Each point is reached from the start by the listed moves, each made once or not at all, plus a little noise. Say if it took an odd or an even number of moves. Then give how often each move was made.

Moves:
(1):  73  -7  -9 -24  28
(2): -10  95  14  24  24
Start:  -1  -9 -15   4  10
Points:
 69 -16 -26 -17  39 -> odd (1, 0)
-11  85   0  25  30 -> odd (0, 1)

Moves:
(1):  64 -15   1  16 -20  16 -14  -9   2
(2):  -5  61  -3   8 -32  17   6 -10   2
(3):  19  -3  70 -10  -1   1   2  19  -7
(4): -34 -14  12  73  -3  -4 -19 -25  -9
(5):  20  24  -2   2  59  -9  12 -10  -2
(6): -9  3 -4 -8 11 60  4  1  8
(7):   0  -7   3  16 -14   4  47   1  10
(8):   5   4 -19  18   5  -5 -14  48   0
Start:   0   2   9 -20 -28  19  22   3 -14
Points:
 47  -7  14  80  11  90  50 -37  -3 -> odd (1, 0, 0, 1, 1, 1, 1, 0)
 66  42  13  20 -95  52  59 -19   3 -> odd (1, 1, 0, 0, 0, 0, 1, 0)
 93  12  76 -19  27  90  25   5  -4 -> even (1, 0, 1, 0, 1, 1, 0, 0)
  7   1  91  43  31   7  19  -4 -29 -> odd (0, 0, 1, 1, 1, 0, 0, 0)
 -7  65   2  -6 -60  37  29  -6 -13 -> odd (0, 1, 0, 0, 0, 0, 0, 0)
 45  22  53 -12  32   1  22  58 -23 -> odd (0, 0, 1, 0, 1, 0, 0, 1)

Moves:
(1):  47   5  11  -6  -2 -20 -19  10 -10   8  -1  -9  -4  -4  -8  -4  -2  18  -6
(2):  -1  37  -8   5   6   2   3  -9 -10  -4   4  -6  -5  10   2  13  -7   5   5
(3):  -3   4  34  -1   3   0  10   3   9   5 -11 -12  -6  16  13   3   5   7   1
(4):  11 -23   2  47 -10  13  11   8   0  -7   4  -9  20   2   9  11  -6 -10  -2
(5):   7  -4  -1   2  48   3   6  17   6 -12  16  22  15  12   4  10  -3  20 -26
(6):  16  -2 -10  -4  -8  43   2  10 -17  11   6   8 -11 -12   6   4  14   0  -1
(7):  11  -7  -6  -9   3  -9  37   5  22 -13  -2 -12  -9 -11 -13   2  -1  11 -11
(8):  -9  17  -9   1  -6  -9   1  46  -5  -3  -2  -8  -3  26 -13   5   1 -13  11
(9):   2  12  -5   4   8   1 -16  -5  32   1 -20   0   0  -9   2  -2  11  -3 -12
(10):   0  10  13  15  14 -10   8   7   3  41  10   6   3  -5  -2  13   6  -3  -1
(11):  -5   6   2   1  -7   3  -5   8  17  -7  47  -6 -10   2   2 -11   0  -1  12
(12):  -4  15  12   8 -12   0   2   3   6 -15  -7  28   4  -7  -4  -6 -13  -1  -2
(13):  -5   2  -7 -10 -10   7  11   1   8  -5   3  -6  29   1   7   6 -10   3   2
(14):  16 -14 -17   5  -8  19  12 -19   2  15   1  10   5  39 -13  -8  -2  -2  -6
(15):   9   6 -14  -7  -4  -3   7   0   0  -1  -2  11 -10  -8  31  -1   9 -13  10
(16):   0  -6   1  -4 -18 -11  -6   7   9 -16   0  11 -13   7  -2  47   9  -7  -3
(17):   9   6  -2   4   0  -9   6  -8 -12  -7   7  -1  11   4  -7 -10  47  13  11
(18):  -6  -8 -16   6  -9  -1  -7   2   6   4  -4  -1  -5  -5   2  -3  -2  25   2
Start:  -6  -6   5  12 -12  10  -7  10  -6   3 -12  -4  19  -7  -8   0  -7  21   3
Points:
 71  65  -1   4 -30  37  21  78   0 -24  47  43  21  78  11  48  41  48  13 -> odd (1, 1, 1, 0, 1, 1, 0, 1, 0, 0, 1, 1, 1, 1, 1, 1, 1, 0)
 21  -8 -41  20  -3  54  47  76  20 -12  -3  43  14  35 -39   3 -13  61 -29 -> odd (0, 0, 0, 0, 1, 1, 1, 1, 0, 0, 0, 1, 0, 1, 0, 0, 0, 1)
 48  23  35  46 -44  -3  -9  36   9 -19  27 -24  -9  18  38  56   1  21  18 -> odd (1, 1, 1, 1, 0, 0, 0, 0, 0, 0, 1, 0, 0, 0, 1, 1, 0, 0)
 51  23  27  70 -62  13  -3  95  22  22 -29   1  43   6  -6  65  51  53   4 -> even (1, 0, 1, 1, 0, 1, 0, 1, 1, 1, 0, 1, 1, 0, 0, 1, 1, 1)

Moves:
(1): 29 -4 -2  2  4 -8 -3 -3 12 -4  8  6 -2  2 -3 -4  0 -2  1 -3 -6  2  2  5  0  0 -4
(2): -5 23 -1  2 12 -2  0  6 11  0 -8 -2 -2 -5  4  1 -5 -2 -9  3 -8  6  1  3 -5  5  5
(3):  -3  12  35  -1  -8  -1   1  -2  -9  -6   7  -3   2  -4  -4  -5   1   7 -17   5  -6   7   7   0   4   4 -10
(4): -11   2   2  32  -6   7  -5  -6   9 -10   0  -7  -1   1   6  -1   2  -2  -4 -13  14  -8  -6   0  -2 -13 -10
(5):  -5 -10   3   9  40  -8  -9  -5  -9   9   5  -8  -3   2   0  -4   3   3   6   2  -1  -8   5   1   5  -3  -4
(6):  19   6  10   4  18  42  -2   2 -11   6   0  -4  -6   1  -9   3   1 -11  -4   2  -2 -11   5  -1   4 -10   8
(7):  -3   3   1   8   2  -1  44  -4  -1   2   1 -10   1   5   2   2  18  11   5  -5   5  11  -2  -1   3   6  -3
(8):   7  -8   9  11   7   7   5  40   0  -3  -7   5   2 -10   2  -9   8   4   5  -4   5   4   2   6  -8   6   8
(9): -13 -11   8 -11  11   6   0   5  34  -1   4   4  -2  11  -6   4  -4  -4 -13  -8   9  -1   1 -11   6  -3   2
(10):  -1  -1   5   7 -11   4  -4   2  -1  19  10   5  -2  -8  -1   0   1   2   1  -4   7  -2  -3  11   4  -4  -2
(11):  -4   5  -7  -1  -3   5  -4   4  -3  -5  27  -5 -10  -1   4  -5   0   8   6   7  -4   7   1   1   7  -2   1
(12):  -3   2  -3   5   8  12   3 -10   4  -9   1  52  -2  -3  14  11 -10  14   2  -4  -2   0   6  -7 -13  -2   6
(13):  -4  -6   9   4  12   3  -2   4   2  -4  11   0  39   4  15   4  -6  -4   5  -1  -3   7 -18   7  -4  -5  -3
(14):  -1   5  -3   7  -1   1   3  19  -6  12   2  10 -11  28   7   1  -6  -9 -17   8 -13  -2 -10   4  -8  -3 -16
(15):  14  -2  -3  -6  -2  -5   2   2  -4   3  -1  -9 -14   2  40 -10 -14  -3  -8  -3  -1  -2   6   1   9   1  -1
(16):   0   7   5   1  -8   2 -14   8   8  -6  -2  -2 -10  -4  -2  39  10   3  10   5   8  -1 -16  -2  -3   8 -11
(17):  -5   9   3  -5  -1  -1 -11 -15  11   5  -5   3  -2  13   4 -15  38  11  -5 -11   0  -6  -3  -2  -1  11   9
(18):   7  -8  -7  -3   0   8   0  -6   9   4  -5 -11   4   9  -3   3  -6  33  -6   7  -3  -6   2   9  -6   3   2
(19):  -3   9  18  -5  -2  -5  -2   3  15   9  -2   5   1   5   3 -14 -19   4  33  -4   6  -9  -8   7 -16  -3  -9
(20):  -3  -5   2   6  -2   1  -2   2   4   3   5   1   2  -7   3  -4  10   0   3  28 -11  -9  -2  -5   0  -3   3
(21):  9 12 -1 -1  7 -4 -8 -1 -1 -7 -2  5  4  6  2 -1  8  1 -1 12 22  3  0  3  0 -7  3
(22): -5 -4 -4  1 -3 15 -9 -6  1  7 -7 -2  0  1  3 -6 -3  4  0  7  2 27 -8 -3  1 -3 -2
(23):  -2   0   3   1  -3  -5  -2   6   1   4  -3  -5   5  16   0  12   5   1   4   2   1  13  22   1   5 -10   6
(24): -11 -11   2  -2  -2  12   2  -6   4  -3   0  -1  -6   6  -1  -2   5 -14   8   2   3   7   2  44   3  11   2
Start:  -5  30  20  -1  10   1   1 -14   8   6 -16   0   0 -15 -14 -25 -24 -10  -6  -6   7  -8  -3  -4  18 -10  38
Points:
 11  52  74  27  89  66 -40 -26  19  -6   0  41  15 -17   6   5 -10 -11   0  53   2  27 -21  41  10 -12  33 -> even (1, 1, 1, 0, 1, 1, 0, 0, 0, 0, 0, 1, 1, 0, 0, 1, 0, 0, 0, 1, 1, 1, 0, 1)
 14  10  54  62  45  95 -30  46  73   5  30  52   2  38  15  23  -5  13  -4  25  34  -5 -14  57   3 -45  33 -> even (1, 0, 0, 1, 0, 1, 0, 1, 1, 1, 1, 1, 1, 1, 0, 1, 0, 1, 0, 1, 1, 0, 1, 1)
-13  46  21  59  55   4 -28  14  18  35  24 -27   8  31  63 -28 -32  20 -25  41  10 -11  -7  31  22 -51  21 -> even (0, 1, 0, 1, 1, 0, 0, 0, 0, 1, 1, 0, 1, 1, 1, 0, 0, 1, 0, 1, 1, 0, 1, 0)
-16  44  56  -9  50  83   2 -31  64   5   6  36  -8  31  54 -17   1  12  32 -10  50  25 -37  30  11 -10  40 -> odd (0, 0, 0, 0, 0, 1, 1, 0, 1, 0, 1, 1, 1, 0, 1, 1, 1, 0, 1, 0, 1, 1, 0, 1)
-26  39  30  24  16  41 -19  34  79   2 -14 -17 -51  37  38 -21   1  16 -38 -12  16 -13 -25  48   8  11  30 -> odd (0, 1, 0, 1, 0, 0, 0, 1, 1, 0, 1, 0, 0, 1, 1, 1, 1, 1, 0, 0, 0, 0, 0, 1)
-23  36  62   4  16  15 -16  39  63  40 -18  30  -8  55  -6 -46  11 -13   9 -15  46  -2   1  60   2 -12  39 -> odd (0, 0, 0, 0, 0, 0, 0, 1, 1, 1, 0, 0, 0, 1, 0, 0, 1, 0, 1, 0, 1, 0, 1, 1)

Moves:
(1):  -7   4   3 -18  10   8  -2   1  -4  -2 -29  -6  -4  -7  19  -5  -6   0  -8   2 -14  -4   4 -11   9  -4   8
(2):   6  11  -8   8   1 -10  20   9  17 -11   1  -7  14  -6  -7   8  -3  -5  -3   7  10   6  -1   0   4   8  -6
(3):   2  14   2   2 -16  -4  -9 -20 -16  -8  -2   5 -15  17  -9  -5 -24  22  17  -9 -19  13   8  -3  -4  -9   4
(4):  -4   2  -5   1  -4  -4  16  -8  -1  11  -1   0  -1 -21  -3 -17  10   1   6 -15   2 -21  13 -16  -2   3   0
(5):  12   4 -14  16  -4  -4   4  -1 -13  -3  -2   6  -3  12   9  -5   6  -7  -7 -15 -12   6  -4  11   2  10   1
(6):  30 -20  -2  -1 -16   5  12  -1 -13  14  12   1  -5  -5   4   1  -3  -5   2 -18   2 -12  -4 -19   1  11   3
(7):  -1   6  -7   7  11   8   5  -6  15  19   5  -5  17  -5  -9  13   5  -3  25   0   2  13   3 -24  14 -13 -11
(8):  -4   5   7   6  -7   5  -3  -2   9  -3  -5  -3   6   4   0   4   3  -8  -3  -2  -2   4  -2  -2 -12   8   0
(9):  -5 -10   5 -17   0 -20 -12   2   7  -7   6   0 -14  10  18   5  -4 -29  10  -4 -13   0  -4  -4   4   5   0
(10):  -6   4  -5   5  -1  -3   0   7  15 -10   0 -18  -3   0 -10 -12   0  27  13  -1  13  -3 -10  -6  -1  -3 -18
(11):   2   2   5   6  20   3  -5  10   7  -1  -4  -8  15  -1   3  -6  -5   2   4  21 -17 -19   2  10  -5  -6 -19
(12):   8  -6  -3  -3  -3 -13   9  -2   0   8  -6  11  -3   3   1  -1   9  13  -1   0   0 -11   7 -12  -7   0   4
(13):  -8   7  12   9  -9   3   0   1   2 -25 -11  -2  12   0  -5  -6   2  13  -6   1   7  -7   4   3  14  -6   6
(14):  -3  -2 -10   2  -1   9 -11  -1  13   2  10   6   3   0   1  -7  -9  -3  -9   5  -1  -3  -1  -9  10   1   1
(15):  -5   0   1   7 -12  10  12   8  16  12  -8  18   1  -8  28  -5   2  -2   6   8  24   0   0   4   1  21   2
(16):  -3  14  -2  -6  11  -1  -8  13   4   4  -3 -12   8   4   2  16  -5   0   8  -5   7 -17   3   2   3   0  -4
(17):  -7  -2  -9  -5 -13   0  -5   6  -5  -1   9 -11  -2   7   9  14  -1   7  -3   7   1   7  13  -6   2   4  13
(18):   1  -2  -1   3  10 -10  -3  -3  -1  -4   1  -4  15  -4   4   8  -1   9   4   3  15  -1  -8  -6  -2  18  -1
(19):  17   5   9  16  -6 -22 -22   3   2   9  -2  -4   1   1 -14  13  -1 -10   1   6  -2  14 -18  -5  17  -7   1
(20):  8  3  6 -6  2  2 -3 -4  7  4  5 -5  5  2  7 -7  1  3  2  5  9  6  2 -3 -6  1  8
(21):   9   0  18  19  15  -3  10  11  -2  -5   2   4 -10  -3   1  -3   1  -3 -12 -11  17  11   2  -5   5  -7 -17
(22):   7 -18  -6   9   1  -5   6   3   8   1   0   3   5 -23  13  11   7   1  -1 -17   5  -4   7   8 -10   3   4
(23): -6  5 -2  9 12  7  6 10  5  0 12  6  0 -5  1 -8 -2 -4  3  5  1  3 -1 -3 -2 -4  7
(24):  11  -9   1 -21 -10  -8 -18   7 -11 -19  -5   3  -7   0 -15  13   3   5   2   4  -5  -1  11   4  -9  15  -4
Start:  15   2  -9 -19  -8   4 -13  -7   7   0   1  10   2  18 -16   8 -11   8  14  -4 -17  15   8   8  -5   3  -5
Points:
 16  28  -5 -20  17  10 -10  15  47  13 -17 -34  15  24   6  28  -1  46  34 -11  14  15  32 -63   3 -10 -22 -> odd (1, 0, 0, 0, 0, 0, 1, 1, 0, 1, 0, 1, 0, 0, 0, 1, 1, 0, 0, 1, 1, 0, 0, 0)
 78  17 -30  22 -26 -17  -4 -21  -7  50  25   7  16  22 -19  -4 -18  25  63 -18 -50  11  30 -61   4  -2   8 -> odd (0, 0, 1, 1, 1, 1, 1, 0, 0, 0, 1, 1, 0, 0, 0, 0, 1, 0, 1, 1, 0, 0, 1, 0)
 52   5 -12   3 -54 -17 -32  22  46 -31   9 -38  44  -3 -49   6 -17  33  20  10   3 -12  17 -41   4  35 -20 -> even (0, 1, 0, 1, 0, 1, 0, 1, 0, 1, 1, 0, 1, 1, 0, 0, 1, 0, 1, 1, 0, 0, 0, 1)
 85  -4 -22  54 -15 -72  -3   8  37  -2  15 -18  22  28  -1  54 -23  16  54 -40 -13  38  -1 -56   4  29 -46 -> odd (0, 1, 1, 0, 1, 1, 1, 1, 1, 1, 1, 1, 0, 0, 0, 0, 1, 1, 1, 0, 1, 1, 0, 0)
 43  -1   4   4  -7 -28  -5  31  57  16  -2 -35  13 -19  16  22   8   8  45 -51  20  -8  27 -95  22  -7   1 -> even (1, 0, 0, 1, 0, 1, 1, 1, 1, 1, 0, 1, 1, 0, 0, 1, 1, 0, 1, 1, 1, 1, 1, 0)
